Each row of a before or after table is a point. The points were changed in one or more steps. Then noise was added and the rows were shuffled. The steps act on how far a point lies along the listed directions, d1 being the first. Write out the steps. A step turns or swaps two directions, mirrors them in a line or flattens them onto one, adds a multiple of one to another, or multiplies one. Angles are multiples of 10 degrees, from the lower direction toward the higher: turns from -170 to 170, lines from 10 to 170 but not 90. Use the fewest steps. Two steps may share a direction if one is a turn and the other turns, adds or multiplies; they go together, in the order done. Otherwise the lowest direction goes first.
(in the rows, 128 means zero)

Directions:
(1): [ 79 140 145]
(2): [129 172  99]
(3): [149 155 169]
Before:
[[129 143 128]
 [ 96 128  96]
 [106 118 114]
 [166 151 136]
 [185 130 132]
 [193 144 107]
 [140 174 131]
 [139 101 184]]
After, 8 rows:
[[168 155 112]
 [129 141 133]
 [102 127  68]
 [215 138 116]
 [192 135  93]
 [142 171 141]
 [112 109 145]
 [111 112 167]]
Steps: multiply d1 by 1.3; swap d2 and d3

Directions:
(1): [ 99  81 108 130  83 138]
(2): [144 112 154  69 126 157]
(3): [185  88 128 155 136 131]
Before (11 x 6):
[[175  98 110 143 131 144]
 [104 130 160  31 114 151]
 [ 94  76 150  56  90 160]
 [119 125 121 134 146 123]
 [142 120 133 107 124 137]
 [122 166 135 134 161 119]
 [181 138 154 112 162 135]
 [160 123 145  73 152 148]
 [102 129 147  65 132 145]
 [ 49 121 104 130  86 121]
 [112 183 135  83 132 123]]
After (11 x 6):
[[160  73 123  98 123 152]
 [206 122 180 100 179 138]
 [175  97 104 165 116 117]
 [103 140 120  79 115 155]
 [155 182 137 163 182  97]
 [114 101 107 165 119 125]
 [222  83 151 127 151 134]
 [182  90 138 134 155 131]
 [120  77 121 109  92 150]
 [144 117 131 109 124 135]
 [115 123 118 132 140 125]]
Steps: turn d1 and d3 by -160 degrees; turn d2 and d3 by 40 degrees

Directions:
(1): [114 158 101  57 110 116 131 140]
(2): [ 56 112 141 118 144 163 118 112]
Before:
[[ 44  87 171 236 144 199 106  89]
 [ 39 127 144  82 119 187 128 105]
 [ 95  98 134 114 137 142 135 152]
 [ 75 103 154 182 140 186 124 108]
 [135 177  78  41 111 112 146 128]
 [ 61 156 111  49 111 148 150 126]
 [ 50  99 123 133 153 180 119 114]
 [112 185  80  38  66 110 128 193]
 [ 94 135 129  99 125 142 127  93]]
After, 9 rows:
[[128 141 120 139 116 146 137 132]
 [115 134 127 151 100 142 116 168]
 [130 134 130 124 122 127 136  93]
 [133 130 141 124 104 146 134 119]
 [127 101 129 115 130 128 139 155]
 [115 149 119 150  97 136 126 127]
 [124 120 102 134 133 140 134 134]
 [130 133 133 134 118 137 158 122]
 [133 138 109 130 138 138 135 108]]
Steps: multiply d1 by 0; multiply d2 by 0
